Rows are points. Any point is a mix of the corners, with weights that add up to 1. It lies inside the corners' shape when no weight is negative. Is each point inside? If not, which corners have a negative weight?

Corners:
(1): [-25  -9  47]
(2): [ 15  11 -54]
(3): [-55  32  60]
(4): [79 74 -4]
Points:
[-2 54 23] => outside (1)
[-47  31  53] => inside
[28 58 41] => outside (2)
[ 21  29 -39] => outside (1)

Corners:
(1): [ 11 -12  16  22  26   3  -4   2  38  22 -50]
(2): [-22  -3   9 -22  -1  54 -24 -10  -5  30 -47]
(3): [ 39  34  19  43 -40 -65 -31   4 -42  29   8]
(4): [ 48  95  -6  63 -43  -4 -47  81 -21   9   7]
(5): [-54 -13 -20  12  45  25 -26  -7  31  24 -28]
(6): [ -9  -8   7 -26  54  21  23 -13   4  30 -14]
(7): [ 11 -25 -35  -7  15  15  12  -3  11  21 -40]
(8): [ 34   7 -17 -29  10 -28 -31 -30  12 -14  -1]
(9): [-17   5   4 -10  -1  15  34 -19  15   9   1]
(10): [-11   0 -11 -14   8   6 -14  -4  47  67   5]
(11): [ -3 -19   9  17  39  45 -14 -37  20  24  29]
(12): [ 41 -34  28 -24 -12 -31  -2  33 -17  -5   9]
Points:
[-17 -32  13 -22  30  11  20 -12  14  33 -34] => outside (4, 8, 11)
[ 26 -11   1   3   2 -16  -7  11   7  10   5] => outside (2, 6)
[ 12  -6 -12  -9  11   3  -7  -9  11  15 -14] => inside
[ 26  35  15  12 -19 -11 -20  29  -9  20  -8] => outside (5, 7, 11)
[ 15  45 -21  14 -34 -14 -33  24   5  18 -31] => outside (6, 11, 12)

Corners:
(1): [ 33  21  31 -39  19  27 -18  11 -67 -52 -24  15 -36  10  12 -22 -13 -29
   3 -32]
(2): [ 24  64  86  -4  -7 -38  59 -12 -69  58  -3  74  10  53  -4  69 -45 -50
  33 -37]
(3): [-35  42  -1  -7   1  17  -3 -38  -1  54  34  22  13 -60 -44 -28  21  56
 -27 -27]
(4): [-75  -1  19   8  11   7  14  26   2   5   7 -44 -40 -38  23  -5  26  12
   8 -27]
(5): [-18  58 -22 -23  -3  50 -39  33 -52   2  -8 -56 -59  12 -52 -39  13 -34
  39 -68]
(6): [ 13  21  17 -16  28 -27  22  27  48  16 -35   2  48 -51   7  18  17   0
 -16 -12]
(7): [-10  76  23  56  -2  16 -32 -46  45 -65 -76  21  13  18 -44  -7  24  12
  -3 -15]
(8): [-26 -30  45  21 -21  45  21  13 -18 -12  19  58  72  11  -7 -54 -41  25
 -13 -42]
(9): [-27  21 -12  11  18 -37  11 -23  29 -16 -51  14  22 -20   4 -23  26  34
  40   3]
(10): [ -6  16   5 -26 -25   0 -13 -39  30  17   3  33   1   0  -8  37 -76 -24
 -41  10]
(11): [-25  69 -10 -19   5  -1  18 -22  -3 -25  13  23  61  -8 -55  21 -10  17
 -46  -9]
(12): [  2  42 -35 -39 -21  20  26  53  -4   0  -8  45 -10  -4 -12  11 -57  58
 -62  -8]
(13): [ 24   2  30 -40 -29  58  35 -25   9   4 -19  10 -30 -13 -30 -13  -8 -23
  -6  45]
(14): [ 16 -23  34 -16  24  15  24  -6  52 -30  -6 -41 -16  -1 -38   2 -10   9
  28 -31]
(15): [-39 -19 -21  46  29  38  17 -31   0  -8 -38  95   1 -10   0  39 -16  24
  -3   8]
(16): [ 35  51 -17 -21  50 -17   0  -5  50  19 -14 -27  12  49 -26 -31 -19   4
 -53  54]
(17): [-19  -7  46  -5  -1 -10 -20  32 -33   6  44  21  20 -13 -19  50 -11   5
   7  -1]
(18): [ 15 -84   7   8  16  72 -23  13 -68   4   0 -30  26 -15  33  -3 -66  66
  -3 -33]
(19): [  4  54   1  -2  -5 -13  24   2  47  27  34   9  43  26  18  34  10  16
  -6 -13]
(20): [-43  45  15 -40  43  54 -36  13 -12 -37  29 -34  -2 -81  -4  10 -16  20
  29 -16]
(21): [-13  73 -15 -77  29  32 -45  -5  44  -7 -32  18  23  14 -46  46   8  51
 -46  -4]
Points:
[ -2  35  -3 -10   8  -4  17 -13  29  20 -10 -32   0 -19 -16   4  -9  12
  -2  -8] => outside (1, 8, 15, 17, 21)
[-15  30 -18 -15  21  28  -7   7  17 -18 -17 -21   0 -28 -18 -14  15  37
 -15 -11] => outside (2, 8, 10, 17)
[-10  31   5 -17   0  11  -2 -10   4   1  -1  13   9  -3 -22  11 -22   2
 -17  -8] => inside
[ -4  19  11 -11   9  14  -1   3  10   0 -10   4   1  -2  -6   2  -7  12
  -1 -11] => outside (11)

Corners:
(1): [ 20   0 -95  17  25  54 -15 -30 -36  -9  14   4  -7 -30 -26 -36  23   6
 -22  60]
(2): [ 27 -29  -7 -15  23 -37  22  41  29 -28   5   0 -33 -33  13   3   7 -15
 -11  -4]
(3): [  4 -20 -41 -20 -10  21  -6   4 -26  27  -8 -11  21  13 -15  19  13  -2
 -23  32]
(4): [ -1  27 -35 -14  57  26  -6  -1 -24  45   0  -5 -17   5 -23  32  51  31
   6  42]
(5): [-26  11  -2 -40  19 -39  15  20   8  26  39  13  36 -15  22  14  -7 -46
  13  16]
(6): [ 10   0   3  31 -23  44 -15   0  17  31  26  -1 -21 -22  35 -14 -21 -34
 -15  -8]
(7): [ 20 -20  -5  19 -22  22  -2  42 -39  38  43  -7  31  -7  33   9  11   0
   9  -4]
(8): [ 43  27   6  23  20  -7  31   1  23  23  19 -33  18 -20  -9 -37 -38 -10
  -8  -4]
(9): [ 26  14 -75 -24  23  22  10  20  18  -7  20   0 -24 -27  -3 -24  22  51
  -8 -18]
(10): [-36 -37 -64   4   2   1   6  20   9 -10  -5  17  36 -26 -21  -7 -21 -67
  55  -4]
(11): [ 56  46  -3   0  10 -25  11  14   3  -7  33  -9  -7   0  22  12   0 -53
  29 -37]
(12): [-24   1 -21 -29  13  16  25  20 -20 -25  38 -30  32  26 -13  -6  35  -8
  -9  28]
(13): [ -2 -21  72  38 -15 -51 -17 -50  23  26  14 -14   8  -4  10 -13 -23 -74
 -39  -9]
(14): [-20   6  -6 -11 -11  41 -32   8 -26  18  13  -4  34 -43   8   7  23  -8
 -13  13]
(15): [ -7   1 -27  43 -11 -12  14  35   2  32 -16 -12 -17 -31  29 -19 -15   0
 -38 -14]
(16): [-24   0 -65  10 -30  17  25  26 -28  16  20  13 -22 -22 -34 -22 -18 -18
   7  19]
(17): [-37 -18 -13 -12  -1 -24 -25  37   8  -5  47 -28  42 -11   8  29 -12  -6
 -23  -1]
(18): [-14  22  11  -3   6   5  -5  -9 -24 -15   0   3 -16  -8  14  -4 -29 -29
 -10  -7]
(19): [-12   0  22  24 -59  25  29 -39  11 -34  17 -27   4 -21  29 -17 -59 -32
   0  10]
(20): [ 20 -13   4  20 -47  33 -14   3  34 -24 -20   3  34  29  -4   7 -11  -7
  -5   2]
(21): [ 26 -20 -51  23 -26  21  40  21  -1 -50  43  -9  56  10 -13   3 -11  -4
 -34 -21]
Points:
[  2   3 -26  -2   4   7   4   8   1   2  14  -6   2 -14  -2  -4   0  -9
  -8   6] => outside (7)
[ -1  -2   9  -4 -10   5   0  16   7  -2  18 -13  27  -1  13  16 -14 -23
   1  -4] => outside (1, 9, 13, 15, 16)
[ 14   2 -16   1  -1  12   7   2  -1  -2  18  -3   6 -11   3  -5  -3 -20
   1   4] => outside (15, 17)
[ -8 -23  -2  11 -33   4  -5   2   5   5  20  -5  13  -7   6  -5  -2 -15
 -34  12] => outside (4, 8, 10, 11, 18)
[  0  12 -34   6   6  15   4  -3 -12   8  22  -9  10 -10  -6  -8  -1 -13
  -9  11] => outside (2, 7, 20)
[  8   0 -30   9   4  -1  10  10  -4  11  15  -2  -4 -19   2  -5 -11 -19
  -2   0] => outside (12, 14, 20)
[ 33  -3 -41  20  -7  38   8 -21  17  28 -14   3 -17 -37 -11 -31  -6  21
 -36  25] => outside (7, 10, 11, 12, 17, 18)
[ 27  12 -46   1  23   4  16  18  -9  21  24  -4 -18 -12  -4 -16  10   4
 -13   1] => outside (10, 14, 17, 19, 20)
[  7  -2  12  -4  -4 -23   6   8  -4  -3  14 -13   1 -13  10  -5  -5 -29
 -16  15] => outside (4, 6, 9, 10, 21)

Corners:
(1): [-20   0  12  -2 -14   2   4  46  -3  12 -26  44  -7  -3 -17  60   5  -7
 -32   9]
(2): [ 12  12   7  10  -6  -4   4  -4  17 -23  -1 -14  46  28   6 -30  -9  -7
 -14  14]
(3): [-10  10 -19  -8  14 -11 -10   1 -16   2  19   3  -4 -14  -5  38  -6  -6
  -5 -24]
(4): [  0  -6 -24  12   1  -9  11   3  29 -22  -2   9   8   2  39  -8 -10  -9
   8  39]
(5): [ -4 -29  19 -55   6  15  11  36  -4  -1  11  -8 -10 -16 -21  13 -20  16
  -5 -16]
(6): [-12  16  24  11 -77  -2  11 -22 -13  -2   4   0 -13 -43   5  44  10 -30
   2  -9]
(7): [  6   8   5 -14  -6  -9 -13 -21   0  11   6  -4  11  12   2   3 -21  19
  13 -12]
(8): [  1  -6 -17  17  -2   0 -33 -14  11 -12  -4   3  -6  28  95  22  13   2
  -6  -6]
(9): [  6   0 -36  -3   2  -8   8  -3   5  16 -20   3   6 -41  38   7 -25   1
 -54 -20]
(10): [-11 -36  16  -4   0 -15 -30 -16  11 -15  24   5  -7   9   3  -7   3  11
  17  21]
(11): [ 63  12   4   8  -8 -17  27  28  10  -8  -7  -4   6 -14 -12 -20   4  -6
 -37  15]
(12): [-11 -17  25 -12   5  -6  16 -19   9  -3  24 -15  10  14  -2  -3 -21  -5
   9  17]
(13): [ 12   9  23  16   4  -2   9 -11  26   5  10  26   9  -8   2 -13 -14 -10
  -5   0]
(14): [-16  15  24   5  -4  10 -21   6 -21  20  21  28  -1   7 -19   3   3   4
   1 -14]
(15): [  7  -9  27   6 -20 -47   5  -9 -11 -13  16  -9   0  14  -3 -25  -8 -24
   8   4]
(16): [  2  10 -50  19   1  -7  -8  -9  -2  -5 -15   1  -1  11   2  17 -17 -21
 -14 -14]
(17): [ -2  -7  16   1   0   9 -13 -13 -10 -28  -3   7  -6  13  -4   6  20   5
  18 -14]
(18): [ -7   7  11   5   3 -12  -8  -6  30   9  -6 -10  26  10  18  -1  22  -6
   9  -1]
(19): [-13   9  17 -49   4  15 -25  -3  11   7  15  -9  -1 -21  -8  -4   1  14
 -17  -7]
(20): [ 11   7   9   7  19   6 -19   3  -9 -13  12 -10  -5  13  -1 -20 -29  10
  12   3]
(21): [-15  14 -12   7   5  -4   7  12   0 -19   7 -11  -4  21  -2   0 -15  21
 -19  -8]
Points:
[ 2  0  7 -3  3 -4 -4  1  3 -5  6  1  5  6  2 -4 -8  2 -4  0] => outside (6)
[ 1 -4  6 -5 -4 -6 -2 -7  2 -5 10 -5 -1  0  8  1 -8  0  2 -2] => outside (1, 2)
[ 0 -3  2  1 -4 -6 -1  1  1 -5  3  0  4  6  8  6 -6 -2 -5  2] => outside (13, 19)
[ 4 -5  3 -6  5 -6 -2  0 10 -3  1 -1  6  3  9  1 -9 -2 -5  4] => outside (6, 14, 21)
[ -1   0 -20   9  -8  -8  -6  -3  -7  -9 -10   4  -5   0  16  23 -13  -7
 -15 -16] => outside (4, 11, 12, 14, 18, 19)
[  7  -1   9  -4   7  -5  -9  -6   6  -5   9  -7   6  12   7 -15  -6   6
  -4  -4] => outside (1, 3, 4, 6)

Corners:
(1): [  3 -41   8  -5  -2 -19 -78 -52   0  16  39  54  -8  16  20  24  41  36
  34  29]
(2): [-23  -2 -17   5 -39 -19  46   4  27 -34  57  80 -50  38  74 -15  -9  78
  89  70]
(3): [ -1  27 -43  53 -25  10 -55  46 -29 -31  75  22 -52  16 -33   8  50  -1
  70  68]
(4): [-15 -52   2 -53 -10 -11  13 -20   7 -43 -28  56  88  46 -65  16  23 -10
  55  28]
(5): [-46 -37 -89 -13   5  26 -19 -48  51 -12  37  13  17 -58  10  -1  -3   4
  13  -4]
(6): [ 13  39  57 -14  15 -65  31  49  68 -26 -69  38  73  32 -42 -15 -61 -71
  37  17]
(7): [ 40 -14  -6 -78 -55  -1   4 -57  22 -10 -31  34  59   6   3  28   7  17
  68  -7]
(8): [ 31  26 -30   0 -11  -2 -51  16 -35  18  29  42 -16 -16  33 -12  53  -7
 -33  74]
(9): [  3  27  35 -25  34  15  15 -24 -27   6  -4 -52  57  52  42  20  11 -50
 -65 -32]
(10): [-20 -28  38 -27 -61  13   4 -95 -20  60 -10 -71  90 -12 -54  24  13  -5
 -56  39]
(11): [ 40   6   0  40  27 -35  47 -21   4 -22 -57  -8 -33  41 -16 -36  -4 -33
  28 -34]
(12): [-35  -1 -39  -4 -17  19 -36   7  25  60 -50 -11 -22 -41  69 -73 -22  20
  -5 -76]
(13): [ 20 -24 -71 -17  -5  24 -15 -13  11  18 -36  80  59  48  29 -43 -46  53
  63 -52]
(14): [  0 -22  42  39  13  50   9  -8 -32 -40  14  22  41 -38 -45  18  38 -38
 -40  23]
(15): [ -1  -9 -34 -15 -25  15  21  -7  55 -48 -13  43  88  39 -69   1  44  22
 -30 -20]
(16): [ 13 -27  20 -26 -18  36 -29 -40  10 -32  22  23  24  34  30   5  13 -36
 -61  31]
(17): [ 36 -43 -37 -24 -21 -22  19  23   9  43  49  20 -25  -2  27 -24  35  47
 -19 -28]
(18): [-23  16 -52  71 -56  -3  49  19 -17   7  15   0 -25  16  20  12 -25  -8
 -18 -30]
(19): [ 21 -29 -75 -23 -16 -26 -70  21 -17 -36  64  73  58 -32 -16 -58  61  24
   4 -32]
(20): [-22  22  11   7 -24  17  41 -46   6  94  -2 -39 -42 -18  11 -29 -54 -42
 -17 -31]
(21): [-26  32  45 -14   1 -10  14  -7 -22  39 -57 -44 -49 -30 -49  -8 -42  38
  -9  50]
Points:
[ -8 -12 -14 -19 -14   4  16 -32  10  23  -3   2   2  15  27  -7  -5  18
  -3  -8] => outside (3, 6, 14, 19)
[  5 -23  -9 -11 -11  -3  -8 -14  11 -15   1  31  18   6 -16 -12  13  16
  20   8] => outside (8, 9, 18, 20)
[-33  -2   8   2 -14  16  -9  -1  11 -29   8  16  31  21  -5  17  20  -3
 -23  45] => outside (7, 11, 13, 17, 19, 20)
[  8 -12  12 -11  -7 -14   1 -22   9  -9   9  24  21  14  -7   5  13  -6
  -2  18] => outside (3, 12, 13)
[ -2 -13 -18  -8 -19  10  -9 -24  -3   6   8  13  13   3   2  -4  15   7
  -1   5] => outside (6)
[ 12 -21 -14 -17  -9  -4  -7 -20   3  -9  -2  24  43  10 -17   0  18   3
  -8  -1] => outside (2, 3, 12, 20)
[ -7   4 -15  -5 -19   2  17   9  13  -6 -18  21  35   9 -14  -2  -7  13
   9   8] => outside (1, 11, 16, 19, 20)
[  8 -14 -23  -7 -19  -3  -8 -13   5  -4   4  31  29   1 -25  -5   7   0
  12   6] => outside (2, 9, 12)
[  2 -12  -6  -7  -6   1 -12 -20   4   2   0  15  20   3  -6  -2  10  -4
   1   1] => outside (2)
